Every row gives one point. Each copy is the shape, with its points in the same order, turned, moved and blurred by noise. Say if it was mirrored as well.
In the rows, zero is written as 128.

Shape (6 x 2)
[120 180]
[113 134]
[165 116]
[139 173]
[174 98]
[85 120]
Copy 1 (6 x 2)
[86 145]
[121 116]
[169 155]
[97 160]
[184 158]
[126 86]
Copy 1 is: only turned
Copy 2 (6 x 2)
[152 170]
[115 143]
[137 94]
[160 151]
[131 75]
[85 154]
Copy 2 is: only turned
Copy 3 (6 x 2)
[88 133]
[135 121]
[165 162]
[101 152]
[171 180]
[143 85]
Copy 3 is: only turned

Shape (9 x 3)
[145 109 111]
[142 128 183]
[145 119 194]
[145 82 129]
[71 146 120]
[94 129 98]
[103 144 121]
[146 121 108]
[149 127 187]
Copy 1 (9 x 3)
[156 107 129]
[182 177 131]
[190 183 138]
[171 109 156]
[86 156 132]
[100 120 132]
[113 144 122]
[147 107 118]
[188 178 130]
Copy 1 is: only turned
Copy 2 (9 x 3)
[143 86 130]
[179 136 176]
[193 129 191]
[161 71 149]
[94 137 144]
[93 107 125]
[117 128 137]
[150 91 122]
[180 132 185]
Copy 2 is: only turned
Copy 3 (9 x 3)
[143 121 111]
[169 179 144]
[175 192 139]
[145 145 87]
[80 143 160]
[93 121 134]
[111 134 152]
[144 115 118]
[175 183 142]
Copy 3 is: mirrored

Shape (10 x 4)
[97 85 73 139]
[152 128 121 181]
[172 118 121 119]
[88 135 82 169]
[111 135 145 145]
[96 171 92 102]
[177 126 142 132]
[179 79 142 143]
[102 141 145 107]
[136 91 77 108]
Copy 1 (10 x 4)
[126 141 141 208]
[100 107 83 139]
[157 106 110 129]
[87 169 114 180]
[104 127 134 117]
[132 202 135 129]
[151 95 101 102]
[150 60 118 133]
[121 153 158 115]
[171 135 129 185]
Copy 1 is: mirrored
Copy 2 (10 x 4)
[109 169 112 189]
[185 124 106 160]
[167 147 158 129]
[136 158 66 165]
[140 112 98 128]
[114 173 86 97]
[181 123 151 123]
[172 117 173 165]
[113 120 117 105]
[124 179 149 162]
Copy 2 is: mirrored
Copy 3 (10 x 4)
[119 120 75 55]
[146 168 95 130]
[170 115 122 126]
[92 148 63 99]
[105 145 131 121]
[79 81 92 133]
[168 130 129 140]
[192 149 136 103]
[96 112 143 120]
[150 91 88 78]
Copy 3 is: mirrored

Shape (13 x 8)
[127 121 100 94 153 193 130 129]
[122 126 149 159 122 146 160 192]
[129 141 125 120 112 158 141 167]
[161 113 113 172 138 91 133 159]
[129 105 95 174 109 82 45 147]
[142 126 188 87 94 100 160 133]
[159 151 116 128 151 157 106 165]
[103 110 149 163 116 217 127 128]
[70 157 112 137 85 126 116 110]
[95 141 120 194 123 83 92 143]
[161 172 83 156 83 137 141 116]
[105 161 108 145 165 109 157 74]
[87 166 155 141 180 102 130 138]
Copy 1 (13 x 8)
[155 153 82 84 152 140 140 111]
[134 175 162 136 107 154 138 164]
[149 165 132 114 116 137 108 134]
[158 124 154 187 116 117 157 144]
[146 72 97 211 118 129 97 164]
[102 124 196 99 107 100 109 111]
[177 153 123 136 161 125 115 141]
[122 151 118 103 150 219 124 131]
[93 141 98 158 104 148 75 98]
[103 127 120 221 125 138 108 146]
[179 142 130 168 102 150 97 70]
[101 156 111 173 151 116 151 58]
[82 177 129 167 167 98 125 131]
Copy 1 is: only turned
Copy 2 (13 x 8)
[155 131 73 85 121 175 150 139]
[106 117 140 146 170 168 135 171]
[128 126 135 107 139 152 143 166]
[117 96 117 172 160 113 174 132]
[138 94 95 178 112 46 130 161]
[134 89 200 113 127 155 127 97]
[173 137 108 128 156 136 161 159]
[120 156 92 146 92 194 108 169]
[92 154 123 101 102 94 96 135]
[102 131 105 174 150 67 107 139]
[103 167 136 119 105 105 193 145]
[100 166 90 114 143 116 139 60]
[132 147 114 129 192 120 94 96]
Copy 2 is: only turned
Copy 3 (13 x 8)
[175 130 161 134 118 195 177 100]
[102 162 147 162 117 169 153 182]
[145 169 137 125 120 175 154 146]
[136 110 98 156 129 127 116 179]
[118 108 96 122 185 146 69 114]
[119 163 151 91 85 91 168 161]
[174 145 139 125 112 192 115 149]
[138 161 217 165 168 169 163 136]
[122 185 130 135 160 119 138 79]
[94 141 106 163 152 124 86 119]
[199 191 107 157 156 128 132 130]
[157 135 123 191 88 107 141 84]
[102 129 137 164 70 145 105 104]
Copy 3 is: mirrored
Copy 4 (13 x 8)
[132 133 102 136 113 160 150 59]
[166 143 115 170 167 135 151 154]
[142 153 122 149 125 158 138 133]
[175 147 103 116 141 75 127 152]
[145 70 97 88 109 78 84 170]
[123 186 161 80 170 152 154 158]
[160 147 99 137 125 139 92 107]
[153 81 164 167 149 154 159 93]
[77 107 153 146 97 120 134 151]
[119 94 124 139 143 63 104 174]
[153 156 156 143 59 101 127 137]
[85 163 139 141 124 56 149 90]
[83 153 111 157 181 90 110 125]
Copy 4 is: only turned

Shape (13 x 9)
[103 172 135 191 61 153 140 113 123]
[121 115 83 126 152 150 143 115 138]
[123 181 90 134 136 96 130 139 162]
[83 169 96 95 158 118 135 109 130]
[141 121 99 136 151 152 147 80 97]
[167 110 91 133 103 178 150 49 93]
[123 130 107 187 92 120 86 69 151]
[98 152 147 196 83 127 105 117 141]
[121 160 127 96 152 94 99 146 149]
[132 98 74 113 139 150 152 96 93]
[121 140 123 120 173 95 146 104 157]
[130 124 111 194 111 64 95 90 123]
[105 136 102 79 139 91 152 126 157]
Copy 1 (13 x 9)
[144 189 129 169 68 172 147 157 131]
[110 94 119 163 153 147 156 138 131]
[106 159 125 143 172 149 109 175 150]
[129 124 157 165 189 161 118 159 101]
[148 112 114 156 155 146 183 108 114]
[172 106 76 152 123 181 198 106 111]
[126 162 95 175 102 179 108 88 149]
[122 186 137 162 72 153 112 129 142]
[98 135 150 107 170 142 91 150 117]
[139 91 95 168 156 139 175 126 92]
[139 112 148 136 176 135 112 130 155]
[134 180 86 165 128 120 96 89 149]
[135 93 132 141 177 134 95 179 124]
Copy 1 is: mirrored
Copy 2 (13 x 9)
[143 109 163 185 110 156 178 155 109]
[136 153 122 130 175 128 116 137 162]
[139 191 117 131 107 112 120 174 127]
[96 203 140 120 148 131 114 133 126]
[164 156 142 124 184 155 131 109 159]
[177 143 146 153 165 181 158 90 203]
[170 141 122 211 117 174 102 135 122]
[151 109 148 192 105 148 130 150 89]
[119 175 117 98 100 116 81 134 112]
[146 163 114 125 189 145 149 97 175]
[152 190 145 128 146 94 86 130 135]
[198 166 101 190 121 149 113 119 85]
[110 196 122 128 126 84 106 121 146]
Copy 2 is: only turned
Copy 3 (13 x 9)
[59 176 138 149 157 174 82 144 139]
[142 116 73 166 144 145 125 142 123]
[78 108 100 173 112 108 142 138 136]
[86 80 73 153 155 129 149 116 112]
[145 138 81 153 150 159 121 134 72]
[160 177 82 153 147 191 111 91 73]
[96 180 74 159 141 127 51 107 139]
[67 165 126 135 154 139 65 147 153]
[104 83 100 120 109 88 126 125 140]
[154 139 54 144 138 173 138 129 90]
[120 113 79 157 151 83 145 126 124]
[75 197 62 138 126 92 80 136 110]
[115 105 69 140 151 112 182 116 155]
Copy 3 is: mirrored

Shape (14 x 11)
[92 153 130 131 147 98 134 106 113 185 72]
[119 80 138 78 107 139 110 125 204 155 143]
[169 121 112 126 119 130 124 141 141 163 77]
[101 94 141 122 82 116 96 80 100 132 121]
[109 117 136 112 149 156 123 109 121 121 111]
[123 117 126 114 129 173 38 107 117 204 147]
[155 137 94 186 194 99 88 112 97 94 116]
[158 180 99 135 85 113 140 172 159 101 123]
[191 151 105 132 145 106 170 118 178 132 177]
[135 122 112 162 100 171 171 105 140 112 141]
[123 116 151 115 160 83 151 120 79 104 137]
[154 129 152 102 130 184 132 74 167 153 124]
[168 169 176 167 83 106 99 132 126 170 117]
[128 104 177 149 129 116 161 115 122 115 127]
Copy 1 (14 x 11)
[82 122 177 164 118 87 135 169 117 134 81]
[68 66 162 97 96 156 117 119 156 113 177]
[122 89 131 145 85 136 124 162 137 171 120]
[60 164 136 111 87 122 96 124 97 120 138]
[105 123 142 123 143 149 109 128 119 114 113]
[68 105 202 145 107 174 50 123 90 180 134]
[146 146 109 168 145 89 64 94 150 184 91]
[158 152 134 142 85 139 127 169 206 151 159]
[181 85 163 153 77 104 83 116 192 108 157]
[144 138 116 173 101 152 111 126 133 87 170]
[137 142 126 101 141 73 82 141 127 104 111]
[130 87 179 131 84 176 121 99 115 102 124]
[143 146 191 136 68 104 134 144 101 186 159]
[135 133 130 114 126 87 128 127 107 104 154]
Copy 1 is: mirrored
Copy 2 (14 x 11)
[111 116 134 136 111 81 155 142 138 185 90]
[166 50 124 145 133 205 182 124 146 144 113]
[145 144 125 162 154 150 182 162 128 153 80]
[146 102 88 167 111 125 127 91 99 146 121]
[119 95 139 133 172 134 136 113 121 154 118]
[132 106 85 76 112 190 124 145 77 180 93]
[158 153 81 119 200 74 116 178 125 137 144]
[135 159 150 146 133 144 174 150 173 55 117]
[191 145 128 97 176 136 223 125 174 113 141]
[111 149 124 155 168 160 180 86 147 131 163]
[165 95 146 138 165 65 160 115 98 125 150]
[154 120 135 114 169 186 159 80 144 175 90]
[188 183 152 137 78 141 134 142 129 146 115]
[166 118 160 164 150 120 154 108 129 154 165]
Copy 2 is: only turned

Shape (15 x 12)
[143 145 149 142 125 67 185 170 86 137 145 174]
[177 139 152 137 172 81 183 120 92 139 125 119]
[171 181 184 143 114 115 170 116 82 162 126 162]
[153 140 131 74 144 122 154 114 82 146 128 165]
[111 157 137 114 150 146 101 153 134 149 98 116]
[127 137 104 135 132 178 135 157 163 125 100 126]
[140 100 107 131 125 189 94 114 158 138 144 139]
[94 113 138 122 106 161 83 116 171 124 131 85]
[111 151 80 119 114 158 77 130 141 153 153 91]
[85 139 127 104 116 169 163 128 163 131 140 104]
[216 155 139 97 115 88 183 159 115 176 123 132]
[130 162 100 110 96 150 92 125 151 75 111 96]
[117 120 141 96 117 141 95 143 177 126 121 128]
[89 144 122 154 125 55 217 101 181 169 70 183]
[85 90 103 124 84 165 114 130 143 140 79 99]
Copy 1 (15 x 12)
[109 159 166 87 162 63 162 168 158 177 147 142]
[127 224 120 113 154 79 139 162 139 137 153 127]
[66 205 164 107 160 92 155 128 110 161 121 164]
[114 164 114 116 171 134 152 128 128 171 135 119]
[79 127 117 139 137 130 74 137 135 136 146 162]
[89 115 135 163 94 143 99 143 167 127 117 140]
[122 102 131 195 88 133 116 103 124 141 134 138]
[109 89 138 147 86 118 84 90 115 91 157 144]
[79 78 88 145 86 106 103 81 131 136 166 155]
[77 108 161 123 104 144 113 115 144 103 164 97]
[118 215 134 85 113 109 136 120 174 196 134 136]
[108 91 104 124 102 123 104 92 169 77 97 163]
[131 103 162 138 117 132 74 110 145 127 136 157]
[126 170 184 63 126 173 179 200 146 100 202 192]
[105 74 130 127 70 152 93 153 93 107 130 115]
Copy 1 is: mirrored
Copy 2 (15 x 12)
[172 146 131 173 161 100 181 96 160 93 93 180]
[169 168 145 203 147 107 124 75 114 110 97 143]
[136 147 160 192 106 108 148 88 119 72 109 209]
[137 187 112 128 125 109 140 91 100 85 123 161]
[88 146 134 139 122 113 114 164 114 137 95 144]
[117 141 125 139 84 146 122 170 152 132 109 112]
[103 132 94 140 88 127 100 156 145 122 181 119]
[71 84 136 122 115 116 96 149 130 139 149 100]
[87 114 107 139 88 72 139 174 106 146 148 105]
[82 131 155 121 100 140 157 122 143 134 132 96]
[200 182 184 160 115 77 138 119 121 83 117 162]
[99 89 112 119 78 95 107 151 123 95 92 84]
[95 125 137 103 124 105 94 150 155 121 132 122]
[170 136 157 123 90 131 147 45 187 199 72 186]
[119 82 126 96 104 159 123 162 106 157 135 122]
Copy 2 is: only turned
Copy 3 (15 x 12)
[127 111 153 161 112 51 178 114 143 129 195 120]
[174 110 129 156 134 83 154 120 128 173 172 62]
[130 118 160 166 127 75 163 97 125 219 178 120]
[144 152 122 127 103 111 150 131 98 178 197 116]
[95 111 125 115 130 137 133 174 131 168 135 108]
[88 105 114 140 110 177 134 129 156 140 123 127]
[105 115 125 124 116 174 80 102 103 143 125 147]
[91 127 144 83 108 146 85 141 137 146 73 117]
[93 119 90 117 98 124 65 164 123 148 112 148]
[84 104 134 92 55 141 116 126 139 148 122 91]
[191 96 135 168 104 96 150 137 163 193 192 135]
[109 174 105 140 100 149 106 141 167 155 88 119]
[109 131 146 90 117 159 109 142 162 137 127 140]
[111 62 97 67 121 87 207 56 191 169 167 97]
[102 110 118 86 98 159 140 124 123 130 58 145]
Copy 3 is: only turned
Copy 4 (15 x 12)
[160 155 101 149 83 101 102 140 66 170 171 109]
[195 130 87 169 150 83 131 149 83 139 151 120]
[194 178 120 120 133 72 95 102 96 154 137 107]
[139 155 100 105 135 103 131 138 66 108 117 106]
[131 167 95 109 143 156 127 146 158 135 115 149]
[92 158 112 128 118 110 159 140 181 146 119 145]
[71 124 159 125 147 115 141 110 159 114 115 143]
[95 135 133 109 158 165 142 118 200 112 171 137]
[75 114 107 101 149 146 93 135 183 117 128 118]
[80 172 97 96 156 106 152 139 160 138 179 126]
[194 99 86 89 102 68 134 125 89 167 127 119]
[117 141 120 104 108 130 136 151 212 84 140 95]
[110 140 131 89 121 145 153 127 161 107 158 162]
[129 185 19 168 79 74 128 67 111 127 186 172]
[76 146 98 129 131 166 173 88 180 133 140 109]
Copy 4 is: mirrored

Shape (16 x 12)
[108 133 139 71 171 133 186 180 135 108 146 129]
[131 170 89 103 69 132 127 124 103 86 124 145]
[134 133 112 109 141 122 119 160 141 83 131 160]
[112 95 80 151 146 166 109 102 97 96 114 139]
[90 174 152 113 181 108 102 103 167 108 139 111]
[184 131 112 156 124 148 126 166 127 112 148 92]
[132 124 91 104 133 167 94 159 95 152 107 145]
[66 125 190 128 139 173 97 151 155 161 138 124]
[138 125 101 88 78 162 117 180 137 157 128 144]
[99 121 42 151 149 80 85 165 127 93 138 79]
[142 177 134 113 125 110 133 186 105 135 159 170]
[61 140 173 98 161 113 126 134 158 145 83 115]
[153 110 132 160 113 100 146 170 59 192 93 156]
[124 191 121 111 97 86 107 96 139 148 157 77]
[145 132 129 119 134 85 95 157 137 148 188 196]
[135 117 192 82 143 140 102 124 84 123 134 145]
Copy 1 (16 x 12)
[146 155 138 65 149 90 134 114 170 108 75 130]
[168 147 172 142 122 174 103 101 98 75 106 104]
[128 173 138 104 122 131 83 97 133 112 116 116]
[86 130 108 163 160 137 100 118 116 88 133 79]
[128 127 122 137 115 94 125 26 139 149 105 141]
[159 113 119 139 96 117 56 144 168 103 117 102]
[134 141 141 138 154 170 116 141 159 139 140 84]
[91 70 125 93 123 156 143 75 191 148 122 135]
[160 145 146 106 112 195 124 141 175 104 134 111]
[105 187 93 202 94 137 89 115 149 129 56 102]
[150 149 207 96 98 128 95 111 164 129 102 94]
[108 113 125 104 127 123 174 84 131 169 103 169]
[110 109 192 121 89 127 128 208 128 153 130 76]
[188 107 146 174 59 134 143 62 136 128 95 111]
[115 175 176 92 60 128 107 84 170 133 141 63]
[140 94 132 64 136 131 122 90 117 152 126 66]
Copy 1 is: only turned
Copy 2 (16 x 12)
[96 102 120 119 139 110 111 87 175 166 184 159]
[147 119 159 141 96 87 150 167 95 129 158 152]
[137 124 119 130 114 120 120 117 143 103 140 167]
[153 97 179 132 150 143 89 159 118 121 93 152]
[77 135 132 145 144 81 119 71 133 105 103 105]
[126 148 113 169 144 179 110 147 103 123 171 141]
[176 122 121 104 118 127 81 145 102 166 124 127]
[127 167 130 156 136 109 87 112 194 166 104 69]
[169 127 106 120 82 138 131 157 139 170 157 111]
[154 46 101 160 168 123 96 128 97 63 140 108]
[169 154 102 156 117 96 125 87 117 154 170 163]
[98 133 109 106 170 66 119 113 183 148 108 89]
[217 160 102 111 209 125 134 147 113 176 154 147]
[111 132 135 158 138 90 172 104 72 125 146 64]
[200 156 118 142 110 130 147 53 140 115 138 141]
[141 188 173 91 141 105 93 103 143 142 157 122]
Copy 2 is: only turned
Copy 3 (16 x 12)
[145 118 168 102 138 89 103 127 93 119 117 188]
[134 109 104 125 123 146 166 160 115 51 155 146]
[131 138 113 143 135 115 126 144 91 101 127 156]
[113 101 110 138 150 153 151 120 98 94 77 77]
[136 165 79 57 157 142 112 136 99 142 129 150]
[81 116 140 163 141 131 109 130 103 130 175 102]
[159 93 129 153 158 143 181 96 83 116 147 128]
[153 139 142 107 137 203 144 135 78 197 104 160]
[154 73 137 179 144 153 177 141 95 124 159 168]
[111 74 66 110 103 81 135 154 59 143 136 76]
[135 144 136 133 84 120 159 105 92 110 183 186]
[194 148 136 59 145 128 142 160 116 170 114 144]
[159 118 174 159 81 119 196 73 139 141 166 91]
[131 105 68 68 124 160 127 144 145 137 208 132]
[137 128 70 161 84 121 137 80 120 143 153 187]
[191 143 140 128 129 182 106 85 105 112 130 132]
Copy 3 is: only turned

Shape (18 x 12)
[174 136 99 84 86 131 109 139 132 79 65 104]
[114 100 168 75 153 155 138 129 189 199 169 128]
[119 131 112 135 178 74 135 141 87 109 84 108]
[112 103 152 169 120 86 98 159 125 102 94 141]
[159 150 171 120 169 152 139 141 160 156 146 154]
[125 124 153 139 135 136 160 96 159 120 146 139]
[143 171 105 89 54 87 125 121 110 134 81 125]
[105 143 152 100 121 154 154 152 196 141 182 125]
[126 128 90 143 130 68 108 145 129 90 136 160]
[106 95 118 144 127 136 109 134 115 157 136 162]
[118 118 105 132 166 134 148 171 101 110 89 178]
[138 102 80 165 146 111 123 156 126 120 100 118]
[90 121 98 135 147 123 124 161 138 108 107 140]
[124 149 123 99 87 145 118 122 84 101 109 96]
[149 115 105 50 82 116 148 103 119 71 55 123]
[120 140 127 120 134 166 134 88 200 156 141 134]
[140 93 143 131 148 148 148 138 165 163 213 143]
[128 143 91 72 95 110 56 100 101 72 85 127]
Copy 1 (18 x 12)
[158 122 63 108 116 148 183 224 151 150 143 109]
[146 160 192 98 162 82 121 120 164 81 161 130]
[168 141 62 94 136 155 111 128 112 153 76 85]
[153 95 95 156 116 114 109 150 142 150 72 90]
[143 145 125 119 158 109 100 122 154 116 145 183]
[161 134 123 135 136 102 165 101 126 119 121 153]
[101 150 47 90 85 100 178 177 151 151 128 92]
[135 154 146 131 183 93 169 118 195 101 130 146]
[151 113 33 155 139 114 129 130 146 112 106 84]
[139 92 115 121 146 84 116 114 128 141 143 88]
[167 71 63 80 169 120 112 130 136 138 106 117]
[189 120 68 132 166 103 123 160 118 157 110 88]
[179 102 85 112 160 115 134 126 168 144 105 88]
[114 124 96 106 131 157 185 156 134 173 137 94]
[157 109 66 70 88 150 210 200 130 110 128 107]
[181 155 140 127 137 78 166 106 168 130 174 148]
[139 141 148 151 204 79 126 107 123 81 151 139]
[145 110 52 120 82 175 172 167 163 143 171 58]
Copy 1 is: only turned
Copy 2 (18 x 12)
[130 144 80 112 107 151 80 97 86 163 145 107]
[180 131 166 144 101 142 174 219 165 158 168 158]
[78 103 101 127 122 121 92 128 140 113 78 155]
[131 110 136 153 103 133 106 91 143 80 101 115]
[160 155 163 127 126 101 106 180 174 135 156 150]
[153 139 180 109 115 114 142 145 124 119 145 169]
[117 101 93 164 101 82 107 107 77 169 164 128]
[200 147 131 112 89 110 171 190 155 118 164 162]
[108 111 106 150 136 129 123 95 141 78 153 160]
[107 126 157 156 132 124 165 153 132 99 153 114]
[84 152 116 128 124 120 88 162 121 67 128 126]
[98 162 104 138 124 141 133 116 145 109 99 129]
[100 136 104 122 94 131 132 144 143 81 134 138]
[128 97 100 92 119 102 131 118 81 149 137 100]
[110 112 97 96 95 156 75 117 37 165 164 142]
[127 159 174 112 86 121 165 157 149 159 174 166]
[186 161 154 145 158 134 179 184 157 104 156 163]
[92 73 93 92 110 146 92 81 102 147 186 104]
Copy 2 is: only turned
Copy 3 (18 x 12)
[146 74 134 24 145 166 142 146 145 104 124 118]
[129 146 150 67 109 74 74 44 83 188 158 124]
[79 110 83 116 169 133 149 111 140 94 126 137]
[73 82 150 131 152 153 93 105 154 128 116 108]
[154 104 140 118 142 83 106 107 79 173 145 134]
[120 112 167 123 94 104 127 95 110 147 125 122]
[111 77 80 48 90 161 127 162 137 128 115 103]
[128 126 179 86 86 78 101 106 103 162 195 126]
[110 70 108 126 128 155 119 97 174 115 153 102]
[116 137 127 126 125 156 73 87 142 156 139 121]
[127 94 107 126 155 157 107 113 148 125 145 190]
[103 126 125 112 171 153 141 112 181 132 137 122]
[105 119 134 110 144 135 95 100 167 106 159 154]
[122 122 122 71 112 178 125 152 96 79 131 104]
[127 76 132 17 98 176 163 118 130 87 98 153]
[159 146 163 90 88 72 110 104 135 156 128 109]
[138 136 160 126 111 110 111 66 102 201 191 102]
[146 76 98 47 120 179 111 104 147 54 107 84]
Copy 3 is: only turned
Copy 4 (18 x 12)
[92 131 125 105 98 142 157 81 144 129 38 167]
[115 111 113 186 161 132 143 210 168 181 143 182]
[98 155 108 102 169 100 133 110 72 141 84 102]
[113 143 108 141 147 132 48 114 106 132 73 120]
[150 112 130 135 171 106 123 167 139 124 128 201]
[158 117 131 116 155 152 115 137 143 164 141 146]
[117 179 139 157 75 141 163 87 120 125 80 129]
[108 97 154 141 144 157 123 179 174 134 158 165]
[87 165 100 98 113 129 69 110 102 119 124 135]
[132 127 63 162 123 127 96 135 122 136 117 127]
[98 103 91 139 157 78 107 83 86 119 126 147]
[93 145 73 105 156 114 105 104 138 131 95 112]
[88 111 93 133 152 132 100 102 111 127 119 129]
[127 106 127 118 93 148 165 116 109 123 71 108]
[94 130 137 122 84 143 173 52 108 185 69 154]
[145 123 104 136 158 185 144 145 167 145 150 182]
[139 109 102 123 140 105 105 200 183 159 168 162]
[90 140 94 106 64 180 151 92 74 132 50 157]
Copy 4 is: only turned
